Rows are points. To make a cloud, some directions were put in groups of two or more. Within a group, all points are equally far from the middle, so they leave a hole (a ring in 2 directions, a hollow ball in 3). The other directions are filled evenly. Then the cloud was stretched, turned, moved and blurred a little. How many holes are there, and how many directions does each take, smallest first?

Cloud, 22 rows:
[[-17  55  -9]
 [-47   2  35]
 [-16  10 -52]
 [-23  59   0]
 [-15 -39 -20]
 [-28  20 -46]
 [-18  51 -24]
 [  7   3  27]
 [ 22  32 -19]
 [-34  26 -21]
 [-15  30 -40]
 [  7  -1 -33]
 [-41   6 -30]
 [ 17  25  -9]
 [-41 -25  -7]
 [-31  48   7]
 [-55 -24  -5]
 [ 15   8  -1]
 [ -3 -53 -16]
 [-51 -22   0]
 [-33  35  -2]
 [  2  12  -2]]
Holes: 0

Cloud, 29 rows:
[[-37 -31  15 -32]
 [-29 -49  11   0]
 [ 16 -24 -47  13]
 [ 19 -36   9  28]
 [ 31  29   9 -31]
 [-32 -44  13 -18]
 [-38 -23 -46 -16]
 [-16   2  40  33]
 [-22 -23 -55   2]
 [  2  14  48 -28]
 [ 28 -33 -31   7]
 [-37  13  31  28]
 [ 31  23  11 -39]
 [-10  32 -27 -43]
 [ 16 -15 -44  26]
 [-21  45 -21   0]
 [-16 -49  16 -10]
 [ 26 -12 -31  30]
 [-41 -31  11 -30]
 [-29  21  45  -1]
 [ 32 -10  -2  34]
 [-16 -10 -50  29]
 [-20 -17  33 -42]
 [ 17 -25 -47  11]
 [ 29  25  28  -3]
 [ 11   3  38 -42]
 [-32 -21 -49 -19]
 [-44 -27   3  36]
 [ 33  10   1  29]]
Holes: 2 (2, 2)

Cloud:
[[ 19   5  34  40]
 [  2  15 -56   5]
 [-26 -11 -43  19]
 [  2 -27  28  -2]
 [-20  14 -58   5]
 [-10  -2  37  21]
 [ 17  -8  -5  57]
 [  7 -43 -16  11]
 [-33  19  19   4]
 [-25  14  20  32]
 [ -4  37 -36  20]
 [ 11  34 -26  25]
 [ 21 -42 -18  17]
 [ 33  -2 -26  38]
 [-22  -4 -31 -38]
 [ -5   9 -60  -6]
 [-19  46  -6   6]
 [ 28 -32  16  -7]
 [  6 -22  34   3]
 [ 12  20   8 -26]
 [ 12  38   7   8]
 [ -2 -40   0  -5]
 [ 18  15 -46  18]
 [ -7 -38 -22   7]
 [ 23   8  21  49]
 [ 25  22  23  10]
 [ 22  22 -31  29]
 [ -4   0  38  28]
 [  8 -19  37   6]
 [-20  46  -6   5]]
Holes: 2 (2, 2)

Cloud:
[[ 27   4  16  14  29   7]
 [ 37 -50  -2  -4  20   8]
 [  1 -52  -6   0 -14   0]
 [-28 -25   2  41  -2  -5]
 [ 24 -42   0  -6  26  -9]
 [ 23 -20 -46  18  18   1]
 [ -5 -21 -36  36   5 -14]
 [ 28 -28   5  22 -21  48]
 [-28  -5 -16  46   0  14]
 [ 60 -13  -6  -8   0  33]
 [-32   0 -19  27 -17  15]
 [ -6  -2 -50  -2 -10  21]
 [ 49   5 -12   7   3  -3]
 [ 28 -49  20  13  -4  36]
 [  4  28 -16 -13  23  20]
 [  6  -3  -9  25  19  54]
 [ -2 -35 -27   0  30  31]
 [ -9  10 -32 -29 -11  21]
 [ 33 -37  20 -18  18   6]
 [ 10  -4  23 -29  13   6]
 [ 44  -8  33  26  -9  32]
 [-17   3  -7  16  36   4]
 [-18 -41 -25   9  13  -7]
 [ 44 -10  20  23  20  33]
 [ 43   8  -5  12 -34  34]
 [ -9  19  -7  -7 -12  43]
 [ 20 -14  17 -34 -28  20]
 [  0 -20  -5  44  31  -5]
 [ 16  21  -1 -39 -20  15]
 [-10  29 -16 -16  15  16]
 [  0 -29  44   9  -7  22]
 [  5   6   4  15 -42 -19]
 [ 43  12 -10  23  23  28]
 [ 10 -35  32  37  13  25]
 [-15  -4  -6 -15 -37  18]
 [ -2  15  -9   1  26 -15]
 [ -1  -4   9  -5 -26  45]
 [-17 -46  -4  19 -11  -7]
 [ 33 -40  34  22  -2   6]
 [  6  10 -31 -21  23 -12]
 [ 20 -22  27  41  -8  42]
 [-13 -20 -14  -8 -32 -15]
 [-11  -4  -6  19 -29  40]
 [ 16 -34  23   3  30  29]
 [  8  -8  -6  -9 -48  18]
 [ 29   3   1  24  22  -8]
 [ -6 -37   9  46  20  16]
 [ 15 -22 -21 -31  17 -13]
 [-19  -6  34   8   5   8]
 [-30   3 -19  37   0  18]
 [ 13 -25  -4 -12 -23 -24]
 [ 19 -25 -13  29  15  53]]
Holes: 1 (6)

Cloud (81 x 8):
[[-35   2  38  22  26 -23 -14 -13]
 [-26  45  24 -12  12   3 -12   4]
 [  1  28  34 -17  10 -29 -15  -8]
 [-40  10  13  23  -2 -13  17  16]
 [-56  -4 -10   0  23  13  -3 -16]
 [ 17  12  20 -12  33  34   9  29]
 [-29  -9 -33  18  15  -1 -23  17]
 [-38  14   8  18   9   6   3  38]
 [-12  -3  21  39  22  -9   1  41]
 [ -2  -7   9  34   8  45 -27 -14]
 [-29 -34 -23  -3  25  24 -18   6]
 [ 21 -40  18   1   2   2  31   7]
 [ 10  24  25 -12  43  15  36  -5]
 [  6 -33  17  10 -17  -9  35   5]
 [-35 -39   1 -11   2  40  14 -14]
 [-30 -24  26  -6  18  -8  24  -1]
 [-36   6 -36  35  20  26 -25  -7]
 [ 22  34 -10   5  19  41   7 -20]
 [ -3  18 -30  36  36  10 -23  16]
 [-53  28  -7  41  11  10  -9 -25]
 [-11  47  39   3  35  -4   4   3]
 [-39 -14  21  19 -23   7 -20  16]
 [-11  24  26  16  31  34 -49 -16]
 [  2 -40 -31  -1  10  45  -3 -15]
 [ 18  36  14   7 -19   1  25   2]
 [ 11  22 -31 -24 -12  23  14  -8]
 [ 38  11 -11 -10  23  26 -12 -11]
 [-16  38  -8  -4 -13  -3   8  17]
 [ -4 -17  -5   2  16  14 -43  13]
 [ 29  -3 -14 -14  14  23 -24  13]
 [ 21  22   0 -22  -2  19  29 -31]
 [ 13  24 -16  33  18 -14  17  -2]
 [  1  32  25 -27  40  -5  -5  14]
 [  0   9  12 -27  32  16  16  37]
 [-30  -3  36  27  21 -21  -9  -1]
 [-27  40   7  12  26 -18 -17  27]
 [-11 -32 -23   3  11  -7 -13  27]
 [-44  42   0   2  17  -1  10 -21]
 [ 31  -5 -29 -44  17  30   7  22]
 [ 28 -14  37 -21  -2   9  31   8]
 [-10  17  10 -43  34  20  -7   8]
 [ 22   2  15 -18  17  39  16 -34]
 [-18 -14 -33  13  14   1 -39  -5]
 [ 14 -25  -8  -4   0   3 -26  27]
 [-26  -6 -14  31  -7  37 -36 -21]
 [ 10  25 -32 -28  20  -3   2  14]
 [ -6 -13  12  -5 -17 -27  -3   5]
 [ -8   1 -12  20  53  -9 -20   8]
 [ -3  28   6 -26  15 -18  46 -10]
 [ -1  27  46 -10  31  15 -11 -13]
 [  8 -29 -47   2  26  30  20   5]
 [-38 -27 -27 -14  12  18 -16 -14]
 [ -7  -3  26 -31   4 -26   5 -25]
 [ 14   2 -41  15  11  -1  22   7]
 [-18 -38  -9   8  22  41 -17   5]
 [ 10 -17 -34 -35 -10  20  -1 -18]
 [  4  30  -2 -13  -4  -6  44  -4]
 [ 27 -32   7  -2   3  -9   4  18]
 [-10 -27 -17  10  30  38   9 -30]
 [-16  -4 -47   0  37  17   2 -44]
 [ 39   2  10 -13  17  -5  -6  -3]
 [ -2  -8 -41  27 -15  -7  17  17]
 [ -2   7 -19   3  37  -6  -3  31]
 [-19   5  35 -12   7 -10   2 -41]
 [-29   8 -18  -1  14  37  32 -14]
 [-46  -8   7  -7  15  -3  15 -40]
 [-12  -6  15  25  23  31  34  15]
 [-42  -4  16  20 -17  10 -15 -16]
 [ 15  16 -23 -44  -7  -1  24   4]
 [-37  27  -4  18   3  23  -3  27]
 [  1   3 -16  -9   5  21  -9 -55]
 [-15 -11  14   9   4  13  57  10]
 [ 14  -2  -5 -26  25  60  -2 -19]
 [-21  25  25  24  32  19   7  23]
 [-20  -6 -18 -29  -2 -10 -12 -38]
 [-22  -4 -35  12  15 -16 -16  13]
 [  2 -21   7  39 -15  17  15 -10]
 [  3   7  30  -6  19  31 -19  22]
 [ 11  -9 -30 -15 -17  41 -13  11]
 [-36  -5  26 -30  28  12 -22 -28]
 [-22   0  17  -3  -9  12   2 -39]]
Holes: 2 (2, 4)
